Rows are points. Each table stands for the endless flat space through its points: a line for two points, a plane for three, and so on. Write the one point that lies in both, or say that there is none.
In the rows, 128 means zero.

First (2 x 3)
[[140 161 113]
 [115 146  83]]
Second (2 x 3)
[[132 133  87]
 [122 173 117]]
They share: no point

First (5 x 6)
[[147 117 105 125 166 104]
 [115  74  48 154 159 106]
 [103 110  85 166 192 130]
 [131 109  96 117 131  96]
 [141 129 116 123 167 104]]
Second (2 x 6)
[[113 121  89 119 168 120]
 [148 101 114 154 138 100]]
They share: [127 113  99 133 156 112]

First (3 x 11)
[[182 106 133 135 164 150 133  72 141 162 169]
 [139 118 125 157 157 161 133 113 109 170 144]
 [166 108 127 145 164 156 133  86 129 168 161]]
Second (5 x 11)
[[147 141 116 143 155 156 112 130 108 128 116]
 [141 118 125 133 178 123 149 124  88 157 129]
 [155 114 152 149 150 169 145 109 132 182 173]
 [165 152 114 136 151 185 131 118  94 114 129]
 [128 114 130 146 168 108 128 126 112 169 124]]
They share: no point

First (7 x 14)
[[125 137  59  82 129 148 119 101  50  88 142  89 114  99]
 [116 160  78 115 124 164 175 143 105  81 223  55 144 112]
 [114 107  23  91 170 149 107  92  34  98 105 125 138 124]
 [135 159 117  75 118 147 164 108  96  96 116 110 135  78]
 [165 160 120 112 127 127 141 130 125  93 168  77 142  97]
 [115 181 133  65 113 173 182 100 103 119  90 137 123  57]
 [183 138 102 137 164 102 128 127 143  99 160  78 185 134]]
Second (4 x 14)
[[126 144 100  97 143 156 155 119 105 113 131 112 150 104]
 [118 136 142 101 101 158 179 133 109  95 117  92 144 120]
 [170 152  89 100 160 145 152 109 131  84 157 123 157  96]
 [130 148 114 103 129 152 161 123 109 103 129 104 146 106]]
They share: [136 154 100 104 143 149 152 118 109 107 135 110 147  99]

First (7 x 20)
[[163  86 175 127 141 155 113  83 159 130 122 174 132 107 148 197  87 107
   87 154]
 [105  87 110 123  90 144 117 107 149 131 118 153 167  82 123 171 135 116
   88 149]
 [133 122 132 132  75 162 120 106 114 157 154 144 180 102 128  96 146 120
  118 148]
 [137 113 146 155 148 156 125 111 143 161 124 151 121 116 123 151 117 134
   96 123]
 [127 100 139 140 123 157 115 107 153 142 122 154 134 105 131 177 113 122
   92 136]
 [ 99  73 110 137 102 158 128 108 164 116 116 152 151  73 103 190 114 130
   97 132]
 [124 116 129 197 115 125 103  65 121 189 149 170 157 106  97 163  96 138
  175 150]]
Second (2 x 20)
[[127 105 128 136 114 153 107 108 139 146 125 144 151 105 130 148 116 114
  108 137]
 [111 137 160 156  98 141 123 108 151 174 117 168 147 121 142 172 144 142
   80 141]]
They share: no point

First (6 x 24)
[[143 133 119 177 158 116 134 109  93 120 169 130 120 124 150  96 131 105
  142  73 124 121  98 165]
 [150 122 150 156 123 140 128 121 103 151 168 122 135 146 145 128 139 112
  123  97 115 131 148 153]
 [147 137 128 162 150 138 144 100 126 140 185  99 126 142 122 110 135 110
  111  82 107 103 135 148]
 [112 139 131 155 147 126 137 110 101 102 162 140  96 101 132  79 152 130
  131  81 137 118 112 162]
 [145 108 164 150  99 119 137 123  88 137 151 121 149 140 176 123 136 121
  136  98 117 167 124 174]
 [134  98 120 140 156 137 139  90 111 105 138 151  77 136 124 103 130  88
  109 104  95 113 168 139]]
Second (4 x 24)
[[117 101 160 140 110 107 152 104 134 118 172 115  98 137 141  98 122 109
  109  90  94 152 120 174]
 [116 111 146 145 122 115 149 105 119 129 163 126 109 143 143  93 128 123
  104  96 107 149 125 167]
 [117 113 174 160 120 111 156  94 132 102 178 115 122 133 139 110 128  97
  139  80  90 164 116 166]
 [157  99 153 133 109 169 127  95 101 122 136 117 131 127 125 118 149 120
   97 102 110 126 184 132]]
They share: no point

First (4 x 24)
[[140 106 127 150 152 143 105 166  99 168 115 129 124 109 123  99  95 106
  125 104 150 145  97  88]
 [126 102 109 177 157 144 120 168 109 165  94 147 131 139 106 128 100 112
  113 102 143 156 129  80]
 [132 106 115 148 142 153 119 154 115 158 113 117 130 125 113 113 109 122
  125 116 144 131 109 100]
 [140 114 121 115 125 150 110 128 139 125 128  87 133 105 112 104 132 126
  141 122 137 104  87 110]]
Second (4 x 24)
[[143  85  96 143 148 142  97 120 132 152 135 118 120 108 119 109 145 141
  106 143 151 104 123 103]
 [135 129  97 138 148 175 139 122 116 176 108 101 155 138 135 101 132 146
  147 125 117 144 105 127]
 [126 118 132 135 112 153 134 150 119 129  98  90 130 143  94 123 100 130
  149 104 134 121 102  97]
 [128 137  93 134 155 176 144 125 122 184 114  97 157 131 143  96 140 140
  145 131 117 145  99 135]]
They share: no point

First (6 x 24)
[[120 133 171 168 189 162 155  87 140 165 125 164 159 138 140 179 175 151
  116 115 127 143 141 175]
 [ 69 128 117 162 157 105 165 116 117 119 120 125 123 133 202 163 176 162
  100 111 163 147 124 142]
 [ 92 127 130 154 164 123 145 123 109 133 133 144 123 120 176 167 166 157
  102 123 162 145 133 143]
 [127 142 161 158 157 127 129  94 111 147 150 135 139 131 158 147 146 160
  116 143 131 139 114 156]
 [158  97 160 121 141 147  96 120 106 168 153 143 146  93 132 139 152 144
   95 139 160 129 125 124]
 [124 128 151 149 150 125 127 105 111 145 147 131 135 123 163 146 152 159
  110 137 144 135 115 144]]
Second (6 x 24)
[[140 125 144 155 177 148 117 120  96 144 147 160 125 114 144 161 148 162
  108 160 137 130 120 127]
 [133 112 146 166 141 126 125  99 130 192 109 163 189  98 129 123 135 119
   75 171 132 138 134 175]
 [121 135 143 152 188 113 128  94 133 157 131 155 156 131 142 134 137 150
   97 148 135 170 103 157]
 [146 106 153 163 124 156 114 122  99 181 125 161 165  79 132 144 147 126
   83 176 140 102 151 151]
 [128 153 169 122 179 163 106 134 107 135 151 116 132  99 136 140 150 160
  106 141 149 124 102 105]
 [ 99 137 132 141 184  87 137  97 128 144 143 136 132 148 165 137 136 161
  108 112 149 198 103 159]]
They share: [125 127 150 145 157 132 120 116 102 148 149 146 132 112 153 153 150 153
 104 140 152 141 127 142]

First (5 x 24)
[[135 137 109 127 133 133  99 124 104 103 147 109 168 130 139  95  97 145
  137 165  91 151 124  90]
 [132 152 125 146 112 137  83 152  91  92 132  97 193 136 130 117  81 145
  162 190 102 162 102 109]
 [128 162 131 141 113 160 109 136  85  97 116  93 178 153 109 134 104 145
  169 188 116 185 102 108]
 [138 115 120 148 144 147  93 121 101 104 139 111 137 141 120 100  94 151
  120 133 133 155 131 118]
 [123 170 134 143 106 171 109 130  75  90 115  86 167 159 109 137 111 139
  171 192 117 194 102 104]]
Second (3 x 24)
[[130 120 107 120 146 143 104 115 112 111 152 108 153 127 142  88  89 161
  123 151 123 174 128  94]
 [132 116 111 127 149 144 109 109 112 113 145 105 147 132 143  93  88 164
  121 151 126 174 126  90]
 [148 123 107 129 137 146 116 115 109 117 128 123 144 139 118 106 101 137
  138 139 102 150 122 103]]
They share: no point
